Each row is a point. Each copy is the shape, with its points in the same order, turned, moved and blurred by noise. Say if it was mirrored as well.

Shape (7 x 3):
[[-30  -6 -16]
 [-22  13  -6]
 [ 18  65  -3]
 [ 22  -6 -31]
 [-35   3  28]
 [-32 -32 -48]
 [-52 -43  24]]
Copy 1:
[[-24  -2  -1]
 [-14  13   3]
 [ 39  58   2]
 [ 21 -13 -28]
 [-21   6  40]
 [-39 -31 -31]
 [-46 -35  41]]
Copy 1 is: only turned
Copy 2:
[[-31 -11 -10]
 [-27  13  -5]
 [ -3  74  -1]
 [ 23   4 -10]
 [-51   4  23]
 [-13 -39 -33]
 [-57 -38  26]]
Copy 2 is: only turned

Shape:
[[ 36   7  -7  64]
 [ 29 -17  -8 -29]
 [ -4 -36  35   1]
 [ -6  17 -23 -12]
 [ 11  16 -11  30]
 [ 19  14  -8  -4]
 [  9 -11  70  51]
 [-44 -44  31   0]]
Copy 1, 8 rows:
[[ 30  11 -13  77]
 [ 28 -10  -4 -16]
 [ -3 -10  47   9]
 [-14   6 -31   2]
 [  8  15 -24  38]
 [ 10  12 -15   9]
 [ 12  37  70  61]
 [-41 -23  46   9]]
Copy 1 is: only turned
Copy 2 (8 x 4):
[[ 32   6  12  82]
 [ 48   3 -21  -9]
 [ 32 -38  30   0]
 [ -8  17 -21   4]
 [  6  11   2  44]
 [ 20  21  -7  11]
 [ 36 -20  79  37]
 [  2 -57  32 -17]]
Copy 2 is: only turned

Shape, 14 rows:
[[ -2   2 -14 -28   5  25 -18   7]
 [ 10 -11 -28 -10 -43  -8  18  13]
 [ 53   2  -1 -18  29 -56  34   3]
 [ 29  -9  18   9  29   6 -22  -8]
 [ -1  18  30  -6  16  35   7  18]
 [ -8   0 -51  30 -56  -1  -6  34]
 [ 49  14  28  -3  18 -65   2  14]
 [ 26   9  10   5  56 -74   5  52]
 [-49 -33 -22   0 -24   8  19 -15]
 [  4 -21 -17 -12  30  42  -5  -2]
 [ 15  30 -14  35  31 -95  15  30]
 [ 43  -8   8  12  -4  26   2 -20]
 [ 17 -27  -1  17   3 -54  19  50]
 [-12 -25 -27   8 -65 -24 -33  -1]]
Copy 1 (14 x 8):
[[-10  23  26  22  -1  28 -27  16]
 [-10   6  -7  42 -32   0  23   8]
 [ 28  18  38   3  31 -42  46  16]
 [ 31   1  27 -15  21  14 -27  -7]
 [  3  22  25 -28   1  47  -5  26]
 [-25   5 -61  31 -39   1   0   6]
 [ 33   9  30 -37   6 -57  23  16]
 [ 11  10   8 -34  47 -53  14  58]
 [-54 -20   2  37   0  34  10 -25]
 [ 12   2  21  34  25  47 -23   5]
 [-10  19 -28 -33  46 -73  25  28]
 [ 41  12  12   4 -15  32   2 -25]
 [  6 -31 -12  -1   0 -40  31  37]
 [-33 -14 -23  26 -49 -19 -26 -23]]
Copy 1 is: mirrored
Copy 2:
[[  1   2  -6 -18  -1  33 -31  -7]
 [  4  -5 -26 -10 -16 -35  13   6]
 [ 58  -5   6 -18  62 -38  22  -3]
 [ 45 -19  28  19  17  14 -26 -17]
 [  8  19  37   5  13  35  -2   8]
 [-17   5 -40  27 -36 -32  -8  16]
 [ 58  11  33   1  49 -58  -5   4]
 [ 42   8  17  12  88 -55 -24  37]
 [-44 -38  -6   2  -4  -1   5 -29]
 [ 14 -21 -10  -6  15  48 -17   0]
 [ 21  25  -4  35  79 -85 -16   3]
 [ 51 -11   4  18 -12  18   9 -14]
 [ 11 -21  15  22  36 -61   8  42]
 [-16 -24 -12  -1 -46 -55 -30 -16]]
Copy 2 is: only turned
Copy 3, 14 rows:
[[ -4   2 -17 -18  19   9 -17  12]
 [ 19 -21 -18  -5 -26 -41  22  22]
 [ 55  16  48 -27  36 -51  22  -8]
 [ 19   2  30  15  16  19 -22 -14]
 [-14  30  25  -3  12  23  10  10]
 [  9   5 -52  37 -31 -40  -6  37]
 [ 43  17  76   0  15 -49 -10   8]
 [ 23  25  61  15  69 -62  -1  32]
 [-36 -31 -37   4  -4 -26  26 -24]
 [ 13 -13 -17  -4  38  28  -4  -6]
 [ 33  50  41  33  27 -93   2   9]
 [ 43 -13  16   7 -15  23   6 -16]
 [ 14 -14  32  32  19 -69  21  36]
 [ -9 -43 -26  13 -43 -56 -24   7]]
Copy 3 is: only turned

Shape:
[[-43  -7 -71 -13  -3  49  26   0  22]
 [-11  13   9 -40  19 -79 -32  34 -14]
 [ 17  18  20  14  -7  38   0 -11  15]
 [-21  32 -15   1  -4  -3  35 -31   5]
 [-46   9  24  31 -34   8  -9  43  -2]
 [  8  27  32 -22  61  -9  35 -20  36]
 [ 10  -7   4  -7  -4 -35  80  21  17]
 [-16   7  57 -42 -37   6 -31  33   3]
 [-15 -24   0 -25  10  -7   4 -34 -20]
 [-61  34   6  21  32  27 -32 -26 -11]
 [ 14  17 -38 -27 -27  21  15  33 -68]
 [ 45   8 -29 -12  -6  17  18   6  -4]]
Copy 1 (12 x 9):
[[  8  58 -69  29   4 -22  62  -6  10]
 [ 16 -40  -6 -44  -2 -54  16  43 -41]
 [ -3  30   2   9  16  -1 -17  -8  21]
 [-19  64  -4 -15   1 -48  25   0  -6]
 [-11  19  -2  51  20 -21  -5  57 -15]
 [ 35  33  37 -49   9 -37  30  -6  31]
 [ 31  60  32 -23 -31  -4  52  39 -24]
 [ 40  -5  -9  -1  55  -7 -34  37 -28]
 [  7  15  -5 -11  11 -31  36 -35 -38]
 [-33  11 -11  28  51 -81  16 -13  25]
 [-56  33 -52 -21  24  28  39  30 -47]
 [-14  33 -31 -29 -23  26  25   1  -1]]
Copy 1 is: mirrored
Copy 2 (12 x 9):
[[-17 -13 -56  45 -21  34   9  13  44]
 [-29 -34 -19 -43  -4  -6 -28 -11 -95]
 [  7  37  21 -15  -7  -6 -12  21   7]
 [-15  13   6   7  -5  30  43  -1  -6]
 [-27   2 -19  -4 -31 -63  15  51 -11]
 [-45   5  46 -20  34  51 -24   8 -13]
 [-10 -34   4 -42  47   5  46  13   4]
 [-20   7 -14 -73 -48 -32 -21  43 -19]
 [  0 -36  21 -17 -40  29   2  -5 -10]
 [-31  23  21  53 -57  14 -14  35 -36]
 [ 59 -16 -56 -16 -13  22  25  48 -35]
 [ 42   5 -19 -21  18  15  -2   5   2]]
Copy 2 is: only turned
Copy 3, 12 rows:
[[-59 -30 -25 -27 -28  37  -5  19  55]
 [ 31  48 -16 -11   7 -89 -13  14   2]
 [ 16 -10  -1   1   7  43 -21 -23  -3]
 [-19  10 -36 -24 -12  20  27 -26   6]
 [-26  35  39 -15 -16   8 -47 -16  -5]
 [ 32  27 -27   9  51  18  45 -17  30]
 [-20  11  13  30 -16 -20  55 -35  22]
 [ 38   6  39 -18  -3 -23 -60 -34  30]
 [ 13 -26  -7 -51   9 -16  28  -1  -2]
 [ -8  38 -19 -65  29  42 -31  23  -7]
 [ 32  -8   5 -15 -89  -1   2  26   6]
 [ 23 -23 -22  24 -37  12  10   2   6]]
Copy 3 is: only turned
Copy 4 (12 x 9):
[[-17 -32 -21  34  24  61 -22  22  11]
 [  1  44 -80 -41  -7 -55  -3  19  44]
 [ 30  -9  17  -9 -18  20  -5 -37  19]
 [-35  10   1  13  12   8  16 -11  12]
 [ 10   3   3 -36 -53  15  17  42  -3]
 [ 10  60 -11   5  22   6  20 -32  71]
 [ -2   7 -42 -10  10  27  89 -15  37]
 [ 34  31 -15 -87 -15  11  -6   1   5]
 [ -4 -13  -2 -22  40 -16   4  10  44]
 [ -2  27  44  14 -11 -17 -45  31  18]
 [ 25 -27 -45  -6  28 -19  13  -2 -57]
 [ 23 -29 -30   2   7   4  15 -41   4]]
Copy 4 is: only turned
